Every row gives one point. A path goes straight from each point to the next, and from the last back to the first. The post is the endless flat space through its rows: a point in 2 columns, a line in 3, a plane in 4, and so on, so that a path can go around it. How many times does the path go around the post? Going back the other way cancels.

Post:
[[ 4 -3]]
Path (11 x 2):
[[ 14 -60]
 [-23 -16]
 [-12  31]
 [ 10  34]
 [ 41 -10]
 [ 14 -28]
 [ -9 -11]
 [-17  41]
 [  1  13]
 [ 23  30]
 [ 51 -19]]
Times around: 2

Post, 2 rows:
[[-15   8  12]
 [ 28   6  -1]]
Path:
[[ -8   5  -9]
 [ 42 -19 -10]
 [ 60  -9  19]
 [ 11  -8  15]
 [ -4  22  49]
 [-19  34  12]
 [-46  22  -2]
 [ 25 -15 -23]
 [ -4  -7   5]
 [ -4  -6  -8]
 [ 10 -15  27]
 [ -9  10  34]
 [  2  37  32]
 [-13  32  -9]
 [ 37   0 -30]
 [ -5  -4   8]
 [ 42 -13  20]
 [ -9  24  44]
 [-14  20  11]
 [  8  17   7]
 [-18  16  32]
 [ 17   8  27]
 [ -6  38  21]
 [-17  16   6]]
Times around: 3

Post:
[[ -7 -11 -19  10  29 -24]
 [  1 -12  -5  29  21 -11]
 [ -1  59  19 -39  -7   2]
 [ 19  -2  22   0  -9 -32]
 [-19 -23 -16  22   5  -5]]
Path, 26 rows:
[[ 21  15   9  -7  41 -26]
 [  6  34  33 -25  -4  10]
 [-21   3  31 -28 -22 -32]
 [  5  60  29 -24  -5 -16]
 [ -8   9  22   2   0  -3]
 [ -3  32  12 -43   2 -14]
 [ 10  -9   3  10  -1  -7]
 [-21 -20 -25  -7 -12 -30]
 [  4  13  14  -2  -6 -28]
 [ 14 -46  -9  49  13 -35]
 [  9 -21 -24  12  18  -5]
 [ -4 -20  -1  28  13   2]
 [-18 -22  20  16  -6 -10]
 [  7  34  20  27  26  -7]
 [  2  33  14 -38  10 -48]
 [-28 -39 -17  15  10 -30]
 [-21  -8   5  23   8 -42]
 [ 11  16 -16   5  24 -20]
 [  6 -22 -16  23   9  -4]
 [  7  -3  10 -28   8 -10]
 [-15 -29   1  26  18 -19]
 [ -9  49  24  10 -20 -10]
 [ -7  16 -29 -15 -16 -17]
 [ 11  32  -1 -14  13 -21]
 [ 15 -11  19  50  -4 -12]
 [-15   2  17  31  24  -7]]
Times around: 1

Post (7 x 8):
[[-21   0   6   3 -18 -16  -5  -1]
 [ 20   4   2  14  -8   8 -17  28]
 [  3  -3  11 -14  14 -10 -10 -16]
 [-35   2  19   1  -7 -16   1  16]
 [ 23  -5   7  11  -5   3  -1  27]
 [  9   0  -4 -25   6   6 -14  -8]
 [  6  -6   9 -19   9   6 -12 -28]]
Path (24 x 8):
[[ 35 -15  14  24  17   3  12   8]
 [  8   0   9  26 -17 -11   7  21]
 [ 16  17   3 -16   9 -16 -10  -7]
 [ 17 -10  26   8   4   9 -13  10]
 [-60 -13   1  -7 -40   3 -12  17]
 [-11 -13  34  -5  38 -14  21   5]
 [-19  26 -41   0 -60  10 -25   5]
 [ -2   0  37  -2  12   1  -9 -23]
 [ -8 -23  19 -12 -14   1   4  23]
 [-23  -9  -8 -16  -4  17  -8  18]
 [-45   9  18  -2   5 -10   7   4]
 [-13   9  11   5  -8  -8 -12 -14]
 [  3  -7  22   0 -10   9 -13 -12]
 [  2 -14  22 -13  24   0 -19  38]
 [-12  -8   4   2   0   5 -13  20]
 [ -7   8  10 -19  32 -11  -9  -4]
 [  3  10  -7 -14  -8  -3  -4   7]
 [ 43  -3  11   3   5   5 -11  20]
 [ -9  -5 -25   3 -47  24 -39  26]
 [-33  -9   6 -11   7  -2  10  16]
 [ -9   0   1   7  -9  -3   9   3]
 [-15  16   7 -10  -7  -9  -7 -11]
 [ 21 -14   3 -24 -12  -4 -13 -39]
 [-18  -1  -3   7  -7 -16 -30  -1]]
Times around: 5

Post:
[[-19   6 -21 -14  -5   8  13 -21  11   5   9]
 [-24  -2   0  -7  22   2  -4   9  14  31  15]
 [-29  -8   4  -9  15  34   0   6  17   0   2]
 [ 17 -22   8  -9  13   6 -17 -34 -12  11  -8]
 [ 46  24  36  39 -27 -34  -8   0 -20 -13  27]
 [ 12 -26  -6 -10  -6   5 -10   1 -23  13 -20]
 [-23 -16  -2 -24 -14   5  -7   5  22  16  10]
 [  5 -24   6 -13  15 -21 -18   0 -13  -4   1]
 [ 60  19   4  48 -21  -6 -22   9 -16 -12  51]
 [  5 -10  11 -26 -10  10 -26 -15 -31   7  -5]]
Path:
[[  3  19  -2 -12  12  -2 -11 -39 -13  33   8]
 [ 43  14 -27   7  23 -12  30  -6 -10   5   3]
 [ 28  -5  -9 -29  -5 -15  -6 -18 -20  -2   8]
 [  5 -14  -3  16  15 -52  57  -2 -31 -28 -20]
 [-19 -12  27  18 -10  -1 -11  37  -8  10  -1]
 [-23   8  28  29  16  -1 -35  13  -3  16   7]
 [ 19  26 -32  22  -1  49 -14  25  12 -10  18]
 [ -2 -14  58  -3   8 -40  -6  19  21  30   6]
 [-45  -5   4 -14 -14   0  35 -12   7   1  10]
 [ -5 -48  -5 -14  -3 -12 -23  13 -15  41 -25]
 [ -3  -1 -30   0 -33  32 -14  25   1 -17   8]
 [ 27   3  17 -30 -23   4 -38 -13 -10  19  20]
 [ 14  18  -3  -4  43  -6  38 -54 -19  32   4]
 [ 46 -14 -32  28 -33  18  11 -25 -26 -12   0]
 [-29  -7  -6  22  21  15   1  49  -8   0 -11]
 [  9 -20  26  10  42 -16 -26  14 -34  23 -37]
 [  0  -7   4 -10  21  -7 -46  18  25  19  31]
 [ 35 -19  32 -30 -38 -52   0  16  -8  25 -18]
 [-14  -7   1 -28 -18   6 -14  -5 -14  -2  31]
 [-23  -4  25  -7  15 -32  -4 -36  23  20  19]
 [  5  -2 -10   7 -12  12 -39 -14 -13  23  20]
 [ 25  11  -5  26 -27   4  -1   6  13  -8  19]
 [ 45 -11  -5 -11  17  11   7 -58 -11 -14 -13]
 [ 24 -16   2  -8 -15  31 -32  -9  14   4  49]
 [ 22 -33   1  16  14 -27   0 -22   2  32   9]
 [ -7 -31 -17  18  21 -34 -21  -6  24   7  25]]
Times around: 5

Post:
[[-10  16  16   0  -6   5  -8   8   7   4  -3  -9]
 [ 15  -4   1   3   8  -6   3 -10  -2  17 -13   2]
 [  2  10 -11  10   0  -8   4   4  11  -2  -4  -8]
 [-12   0 -13   3 -16 -13  15   8 -22 -11  18 -16]
 [ -3  10 -21  -8   1   1  10  10   0  -1   5   3]
 [ -8  -6   8   5  18  14  16  -2  10  -4  18   8]
 [ -6  15  -6  11  -3  -2  -2 -10  -3  -3  11   1]
 [ 11  18  20   5  -9  16  -2   4  -6   4  -5 -16]
 [ 13  12   3   9   4  20   9  24 -18  33 -15  -1]
 [ -3  -4   0   7   8  12  -9  -4   1  10   0 -10]
 [ 14  -4 -10   9 -12   2   6 -11  14   7  10  12]]
Path (25 x 12):
[[ 12   3  -4  10  -6   9   4  11  -1  14   5 -10]
 [  3  15   5   1  -9  -3   7   6   3 -10  11 -11]
 [-13   4 -12  -3  22  -4   4  -2  -3  37   0  15]
 [ 17  19   5  23  -2  14  23   3  14  15  13  17]
 [ -1  15 -22  11   8  16  26  39   9  15  -5   3]
 [ -1  -4   7 -13  -3   2  11  22  -2  35 -20  16]
 [  4 -15  17   1   2 -20   5 -10  -9 -38  10 -29]
 [ -4  -5   5  17 -18  19 -18  -4   4  -2  13 -12]
 [-16 -21   6  13   8   7 -11 -27   0   6  -5  -2]
 [-10   1  -9   9  19   5  -9  -5   1 -12   5   1]
 [ 13  10 -23  -2  18 -23 -12 -15  29  12 -13  16]
 [ 16  60 -24   9 -11  23  15  10   4   8  16  22]
 [ 20   1 -25  -3 -11  -4  26  -9  -6   6  -6  13]
 [ 10  -4  -4   8   8  13   1 -19  -1  32 -14  -6]
 [ -9   7  21  13  30  33   6  -5 -28  31  22   7]
 [-22  -9   8  -7   2 -13 -25 -13  31  -7   8 -35]
 [ 21  13  27  11  -6  17  18 -10 -22  16  -6  -4]
 [-18 -29   5   4 -13  24 -17   2  -1   6   3  -9]
 [ -7  11   6  24  -3 -15   3 -11  11 -22  19   1]
 [  1 -19  -9  -1   4 -33  17 -12  -5  -1  -5   3]
 [ 13  11   3  -3  15   5  29   3  -7  25  -9  23]
 [-18  16   6  -1  -6 -12  -6  -2  13 -13   9 -15]
 [ 13  -8   3 -12   1  16   8 -16 -13  31  -1   7]
 [-16  17  -9   4  16  18 -11  -6  -5   9   0   3]
 [  2  -7  13   9 -36 -16  26  15  12 -16   9 -30]]
Times around: 1
